Every row gives one point. Each copy is the shape, with its points in the same order, turned, moved and blurred by noise. Some copies are also mirrored. Which?

Shape (8 x 2):
[[-0.32  0.26]
 [-0.18 -0.30]
 [-0.24  0.21]
 [-0.14 -0.21]
 [ 0.03 -0.52]
 [ 0.53  0.37]
 [ 0.97 -0.03]
 [ 0.02  0.29]]
Copy 1 (8 x 2):
[[-0.33  0.23]
 [ 0.01 -0.19]
 [-0.13  0.35]
 [ 0.07 -0.08]
 [ 0.19 -0.38]
 [ 0.50  0.62]
 [ 1.04  0.36]
 [ 0.02  0.43]]
Copy 1 is: only turned
Copy 2 (8 x 2):
[[-0.33  0.19]
 [-0.16 -0.38]
 [-0.22  0.13]
 [-0.11 -0.30]
 [ 0.11 -0.54]
 [ 0.50  0.35]
 [ 0.98  0.01]
 [-0.03  0.23]]
Copy 2 is: only turned

Shape:
[[ 0.15 -0.25 -0.15  0.33]
 [ 0.72 -0.51  0.24  0.29]
 [ 0.44 -0.51  0.46 -0.16]
 [ 0.59  0.28 -0.19 -0.08]
 [-0.34  0.19 -0.32  0.26]
 [ 0.32  0.28  0.17 -0.37]
 [-0.13 -0.39  0.24 -0.13]
 [-0.21 -0.23 -0.16  0.50]
 [ 0.61 -0.54 -0.02 -0.10]]
Copy 1, 9 rows:
[[ 0.46 -0.19 -0.22  0.14]
 [ 0.95 -0.48  0.25 -0.03]
 [ 0.49 -0.51  0.48 -0.31]
 [ 0.72  0.27 -0.12 -0.45]
 [ 0.06  0.29 -0.43  0.21]
 [ 0.32  0.26  0.18 -0.60]
 [-0.02 -0.36  0.17 -0.10]
 [ 0.22 -0.13 -0.25  0.45]
 [ 0.71 -0.55 -0.01 -0.36]]
Copy 1 is: only turned
Copy 2:
[[-0.03 -0.50  0.06  0.30]
 [ 0.53 -0.64  0.48  0.19]
 [ 0.28 -0.52  0.58 -0.31]
 [ 0.14  0.23  0.42  0.38]
 [-0.43 -0.13 -0.34  0.34]
 [ 0.03  0.25  0.41 -0.14]
 [-0.21 -0.51  0.19 -0.34]
 [-0.21 -0.63 -0.28  0.30]
 [ 0.09 -0.52  0.76  0.16]]
Copy 2 is: mirrored
Copy 3:
[[ 0.34 -0.41  0.11  0.16]
 [ 0.70 -0.94  0.03 -0.24]
 [ 0.34 -0.83  0.23 -0.61]
 [ 0.71  0.05 -0.11 -0.35]
 [-0.08  0.12  0.06  0.28]
 [ 0.30  0.00 -0.03 -0.69]
 [-0.07 -0.49  0.38 -0.33]
 [ 0.01 -0.36  0.11  0.39]
 [ 0.71 -0.64  0.39 -0.31]]
Copy 3 is: mirrored
Copy 4:
[[ 0.00 -0.04  0.37  0.23]
 [ 0.76 -0.25  0.60  0.28]
 [ 0.82 -0.39  0.28 -0.18]
 [ 0.46  0.63  0.19 -0.06]
 [-0.37  0.23 -0.13  0.23]
 [ 0.63  0.24 -0.18 -0.15]
 [ 0.20 -0.39  0.01 -0.20]
 [-0.28 -0.15  0.20  0.27]
 [ 0.61 -0.08  0.59 -0.19]]
Copy 4 is: mirrored

Shape:
[[ 0.02 -0.39 -0.31  0.00  0.10 -0.46]
 [ 0.21  0.09  0.40 -0.21  0.27  0.37]
 [-0.18 -0.80 -0.50  0.56 -0.69 -0.35]
 [ 0.59 -0.13  0.44  0.07  0.40  0.40]
 [ 0.35  0.09  0.10 -0.53 -0.07  0.25]
 [ 0.41  0.36 -0.15 -0.39  0.08  0.23]
 [ 0.01 -0.61 -1.01  0.35  0.21 -0.30]
 [-0.31 -0.06 -0.43  0.36 -0.06 -0.13]
 [ 0.67 -0.04 -0.06  0.50  0.19 -0.04]
 [-0.24 -0.17 -0.44 -0.04 -0.29 -0.72]]
Copy 1 (10 x 6):
[[ 0.70 -0.20 -0.27 -0.03 -0.19 -0.15]
 [-0.01  0.12  0.45 -0.21  0.34 -0.21]
 [ 0.35 -0.80 -0.53  0.34 -0.79 -0.21]
 [ 0.05 -0.12  0.39  0.05  0.75 -0.35]
 [ 0.00  0.11  0.33 -0.69  0.10 -0.22]
 [-0.08  0.40  0.09 -0.40  0.07 -0.25]
 [ 0.53 -0.29 -1.11  0.23 -0.11  0.09]
 [ 0.13 -0.01 -0.34  0.33 -0.43  0.02]
 [ 0.09  0.07 -0.17  0.29  0.24 -0.70]
 [ 0.72 -0.08 -0.31 -0.02 -0.72 -0.17]]
Copy 1 is: mirrored
Copy 2:
[[-0.03 -0.43 -0.16 -0.11  0.27 -0.37]
 [ 0.30  0.18  0.40  0.07  0.23  0.45]
 [-0.25 -0.95 -0.50  0.17 -0.55 -0.43]
 [ 0.77 -0.05  0.32  0.14  0.24  0.46]
 [ 0.21  0.33  0.22 -0.32 -0.04  0.26]
 [ 0.27  0.54 -0.07 -0.17  0.16  0.21]
 [-0.07 -0.77 -0.90 -0.10  0.36 -0.25]
 [-0.31 -0.27 -0.41  0.37  0.10 -0.10]
 [ 0.77 -0.15 -0.23  0.36  0.17 -0.08]
 [-0.43 -0.28 -0.22 -0.02  0.04 -0.71]]
Copy 2 is: only turned
Copy 3:
[[ 0.23 -0.22 -0.23 -0.03  0.18 -0.52]
 [ 0.04  0.30  0.39  0.15  0.33  0.31]
 [-0.08 -1.21 -0.32  0.18 -0.34 -0.47]
 [ 0.26  0.10  0.64  0.32  0.49  0.16]
 [ 0.23  0.08  0.17 -0.26  0.02  0.34]
 [ 0.28  0.38 -0.06  0.09  0.07  0.39]
 [ 0.29 -0.72 -0.82  0.33  0.41 -0.37]
 [-0.28 -0.34 -0.50  0.24 -0.01 -0.18]
 [ 0.50 -0.13  0.14  0.65  0.10 -0.29]
 [ 0.08 -0.35 -0.63 -0.13 -0.19 -0.70]]
Copy 3 is: only turned
Copy 4 (10 x 6):
[[ 0.10 -0.51 -0.07  0.05 -0.13 -0.69]
 [ 0.17 -0.05  0.33 -0.06  0.29  0.29]
 [ 0.01 -0.49 -0.28  0.69 -1.02 -0.68]
 [ 0.30 -0.15  0.35  0.31  0.48  0.32]
 [ 0.41 -0.13  0.11 -0.33 -0.06  0.32]
 [ 0.50  0.08 -0.17 -0.33  0.13  0.13]
 [-0.07 -0.58 -0.83  0.35 -0.14 -0.79]
 [-0.19  0.03 -0.26  0.22 -0.38 -0.51]
 [ 0.40  0.05 -0.13  0.63  0.28 -0.29]
 [ 0.09 -0.19 -0.08 -0.18 -0.58 -0.93]]
Copy 4 is: only turned

Shape, 12 rows:
[[-0.24 -0.27  0.13 -0.32 -0.47 -0.48  0.45 -0.18 -0.30]
 [ 0.35 -0.25 -0.11  0.38  0.50 -0.41  0.55  0.27 -0.08]
 [-0.56  0.30 -0.33 -0.40  0.66  0.09 -0.07 -0.83  0.22]
 [-0.17  0.34  0.05 -0.15  0.23 -0.11  0.44 -0.38  0.31]
 [-0.32  0.30  0.42 -0.01 -0.12 -0.52 -0.65 -0.14  0.08]
 [ 0.23  0.32 -0.09 -0.32 -0.31 -0.54 -0.52  0.52 -0.39]
 [-0.61 -0.42  0.34  0.00  0.57  0.34  0.36 -0.20 -0.65]
 [ 0.43  0.13  0.03  0.15 -0.13 -0.26 -0.27  0.00 -0.83]
 [-0.40 -0.60 -0.24  0.84  0.25 -0.10 -0.45 -0.04 -0.04]
 [-0.60 -0.11  0.24  0.45  0.38  0.06 -0.03 -0.40  0.11]
 [ 0.22 -0.22  0.30 -0.17  0.56  0.62 -0.11 -0.37  0.29]
 [-0.80  0.12 -0.28  0.09 -0.15  0.63 -0.11 -0.35  0.30]]
Copy 1 (12 x 9):
[[-0.21 -0.09 -0.51  0.03 -0.40 -0.41 -0.32  0.22 -0.64]
 [-0.04 -0.04 -0.60  0.88  0.46 -0.60  0.07  0.31 -0.30]
 [-0.51 -0.25 -0.19 -0.46  0.57  0.14  0.13 -0.63  0.16]
 [-0.36  0.21 -0.67 -0.18  0.33  0.01  0.00  0.07 -0.08]
 [-0.29  0.49  0.34  0.17 -0.11 -0.18 -0.61 -0.07  0.22]
 [ 0.59  0.48  0.50  0.13 -0.02 -0.58 -0.44  0.22 -0.36]
 [-0.72 -0.58 -0.06  0.58  0.21  0.32 -0.02  0.06 -0.82]
 [ 0.45  0.31  0.07  0.67 -0.02 -0.34 -0.33 -0.32 -0.65]
 [-0.45 -0.25  0.29  1.04 -0.17 -0.44  0.33 -0.18  0.26]
 [-0.82 -0.01 -0.11  0.55  0.09  0.11  0.14 -0.15  0.10]
 [ 0.05 -0.44 -0.26  0.36  0.38  0.74 -0.07 -0.02  0.25]
 [-0.50  0.13  0.10 -0.11 -0.19  0.42  0.67 -0.05  0.03]]
Copy 1 is: mirrored
Copy 2:
[[ 0.17 -0.32  0.12 -0.27 -0.35 -0.14  0.28 -0.43 -0.47]
 [ 0.50 -0.47  0.11  0.28  0.66 -0.13  0.25  0.39 -0.32]
 [-0.59  0.31 -0.33 -0.13  0.94 -0.23  0.17 -0.82  0.00]
 [ 0.03  0.20  0.10  0.13  0.44 -0.25  0.43 -0.44  0.12]
 [-0.20  0.26  0.32 -0.29 -0.05 -0.16 -0.60 -0.15  0.22]
 [ 0.29  0.39  0.21 -0.81 -0.04 -0.26 -0.33  0.44 -0.33]
 [-0.76 -0.34  0.32  0.19  0.38  0.32  0.39 -0.18 -0.78]
 [ 0.40  0.31  0.15 -0.20  0.15  0.18 -0.41  0.21 -0.85]
 [-0.42 -0.60 -0.58  0.16  0.37  0.23 -0.52  0.37 -0.14]
 [-0.63 -0.17 -0.04  0.43  0.34  0.11 -0.14 -0.20  0.01]
 [-0.20  0.08  0.12 -0.05  0.86  0.85  0.32 -0.18  0.16]
 [-0.78  0.30 -0.70  0.05  0.06  0.18  0.30 -0.25  0.19]]
Copy 2 is: only turned
Copy 3 (12 x 9):
[[-0.31 -0.59  0.38 -0.38 -0.13 -0.38  0.65 -0.08  0.16]
 [ 0.26 -0.43 -0.25  0.58  0.36 -0.31  0.47  0.22  0.31]
 [-0.63  0.56  0.39 -0.11  0.55 -0.05 -0.44 -0.24  0.29]
 [-0.03  0.34  0.40 -0.06  0.23 -0.12  0.25  0.05  0.39]
 [-0.09 -0.11  0.68 -0.05 -0.45 -0.70 -0.41  0.29 -0.02]
 [ 0.24 -0.48 -0.09 -0.48 -0.20 -0.82 -0.16  0.48 -0.46]
 [-0.64 -0.64  0.60  0.37  0.53  0.46  0.15  0.10 -0.08]
 [ 0.24 -0.56  0.05  0.10 -0.06 -0.47  0.06 -0.07 -0.77]
 [-0.53 -0.50 -0.19  0.82 -0.47 -0.05 -0.42  0.02  0.15]
 [-0.48 -0.03  0.55  0.58 -0.11  0.10 -0.18  0.08  0.25]
 [ 0.33 -0.16  0.45  0.13  0.35  0.52 -0.51 -0.17  0.32]
 [-0.64  0.33  0.18 -0.17 -0.39  0.58 -0.25  0.05  0.15]]
Copy 3 is: only turned
Copy 4 (12 x 9):
[[ 0.10 -0.12  0.08 -0.04 -0.28 -0.63  0.72 -0.28  0.19]
 [ 0.68 -0.60 -0.08  0.00  0.76 -0.30  0.20 -0.07  0.27]
 [-0.45  0.48 -0.43 -0.20  0.38 -0.04 -0.30 -0.96  0.17]
 [ 0.24  0.38 -0.11 -0.01  0.43 -0.10  0.27 -0.52  0.33]
 [ 0.00  0.36  0.08  0.04 -0.38 -0.30 -0.41  0.16  0.51]
 [ 0.36  0.09 -0.29 -0.52 -0.30 -0.58 -0.05  0.67  0.13]
 [-0.44 -0.40  0.36  0.19  0.48 -0.01  0.19 -0.40 -0.55]
 [ 0.63 -0.20 -0.24 -0.07 -0.30 -0.53 -0.19  0.20 -0.41]
 [-0.18 -0.88 -0.36  0.48  0.02  0.04 -0.46 -0.01  0.45]
 [-0.22 -0.12  0.11  0.46  0.26  0.20 -0.23 -0.39  0.29]
 [ 0.24 -0.16  0.11 -0.40  0.26  0.69 -0.21 -0.65  0.00]
 [-0.60  0.16 -0.59  0.25 -0.06  0.56  0.13 -0.36  0.24]]
Copy 4 is: only turned

Shape, 14 rows:
[[-0.06 -0.17  0.53  0.31  0.58  0.25 -0.35  0.19 -0.05  0.54  0.29]
 [-0.30 -0.11  0.39 -0.15  0.64  0.60 -0.50 -0.11 -0.33 -0.11  0.55]
 [ 0.00  0.24 -0.45  0.58  0.00 -0.25  0.01  0.43 -0.09 -0.31 -0.17]
 [ 0.29 -0.22  0.04 -0.54 -0.04 -0.39 -0.12 -0.38  0.49 -0.36  0.29]
 [-0.15 -0.62  0.83  0.19  0.14  0.42 -0.31 -0.33  0.03 -0.12  0.08]
 [-0.34  0.04  0.12  0.00  0.00 -0.41  0.00 -0.83  0.30 -0.17  0.10]
 [ 0.27 -0.34  0.14 -0.15 -0.50  0.14 -0.37 -0.92  0.20 -0.28  0.56]
 [ 0.32  0.25 -0.43 -0.14  0.05 -0.40  0.25  0.03 -0.41 -0.19 -0.56]
 [ 0.19 -0.17 -0.30  0.53  0.27 -0.01  0.29  0.34 -0.93  0.38  0.16]
 [ 0.08 -0.13  0.24 -0.35 -0.94 -0.16  0.50 -0.66  0.34 -0.32  0.64]
 [-0.05  0.44 -0.12 -0.04 -0.67 -0.50  0.07  0.34 -0.59 -0.25 -0.17]
 [-0.33 -0.81  0.50 -0.21  0.06  0.01 -0.25 -0.39  0.00 -0.40  0.70]
 [-0.10 -0.12 -0.15  0.42  0.66  0.60  0.37  0.19 -0.04  0.26 -0.19]
 [-0.25 -0.29 -0.62  0.17 -0.04  0.21  0.18  0.17 -0.09  0.60 -0.30]]
Copy 1 (14 x 11):
[[ 0.22 -0.43  0.43  0.27  0.28  0.46 -0.49  0.13 -0.05  0.26  0.30]
 [-0.12 -0.32  0.21  0.19 -0.05  0.85 -0.16  0.31 -0.54  0.16  0.76]
 [-0.28  0.29  0.04 -0.04  0.37 -0.30 -0.32 -0.09 -0.26 -0.74 -0.07]
 [ 0.15  0.45  0.12 -0.07 -0.65 -0.26 -0.01 -0.07  0.19 -0.12  1.01]
 [ 0.03 -0.49  0.01  0.62 -0.25  0.35  0.21  0.36  0.16  0.20  0.48]
 [-0.37  0.10 -0.25 -0.17 -0.27 -0.49  0.01  0.08  0.07  0.38  0.71]
 [-0.10  0.14  0.08  0.43 -0.50 -0.14  0.62 -0.45 -0.13  0.24  1.06]
 [ 0.12  0.80 -0.39 -0.42  0.03 -0.03 -0.17 -0.17 -0.09 -0.42 -0.10]
 [ 0.58 -0.08  0.03 -0.19  0.64  0.15 -0.11 -0.18 -0.74 -0.22 -0.30]
 [-0.01  0.57  0.46  0.08 -0.67 -0.73  0.84  0.03 -0.16  0.32  0.66]
 [-0.26  0.62  0.13 -0.18 -0.43 -0.28 -0.08 -0.24 -0.55 -0.36 -0.54]
 [ 0.13 -0.53  0.15  0.19 -0.69  0.04  0.32  0.31 -0.32  0.06  0.94]
 [ 0.14 -0.04  0.15 -0.20  0.92  0.42 -0.01  0.43  0.06 -0.16  0.17]
 [ 0.02 -0.11  0.29 -0.66  0.54  0.15  0.24 -0.31  0.19 -0.26 -0.10]]
Copy 1 is: mirrored
Copy 2 (14 x 11):
[[-0.09 -0.41  0.16  0.24  0.27  0.68  0.19  0.25 -0.05 -0.35  0.35]
 [-0.32 -0.34  0.44 -0.19  0.63  0.20  0.66 -0.15 -0.47 -0.38  0.32]
 [ 0.30 -0.01 -0.46  0.59 -0.08 -0.58 -0.19 -0.23  0.17 -0.59 -0.17]
 [ 0.10 -0.34  0.36 -0.63  0.28 -0.66 -0.04  0.04  0.33  0.32 -0.27]
 [-0.43 -0.60  0.12 -0.61  0.40  0.28  0.01  0.41 -0.04 -0.56  0.21]
 [-0.69  0.05  0.27 -0.27  0.19 -0.49 -0.19  0.02  0.32  0.23 -0.36]
 [-0.34 -0.22 -0.03 -1.03  0.16 -0.45 -0.16  0.03  0.01  0.27  0.38]
 [ 0.56  0.30  0.14  0.20  0.18 -0.62 -0.58 -0.03 -0.22 -0.26 -0.51]
 [ 0.29  0.15 -0.29  0.77  0.19 -0.26 -0.11  0.42 -0.77 -0.30  0.25]
 [-0.29  0.20  0.24 -0.86 -0.37 -1.12  0.03  0.40  0.25  0.17  0.31]
 [ 0.18 -0.03  0.31  0.16 -0.60 -0.92 -0.48 -0.18 -0.35 -0.60 -0.16]
 [-0.48 -0.82  0.20 -0.59  0.34 -0.43  0.33  0.46 -0.15 -0.07  0.23]
 [ 0.23  0.26 -0.37  0.32  0.39  0.37  0.34  0.45 -0.15 -0.57 -0.05]
 [ 0.15  0.29 -0.63  0.24 -0.28  0.10  0.08  0.33 -0.46 -0.17 -0.32]]
Copy 2 is: mirrored
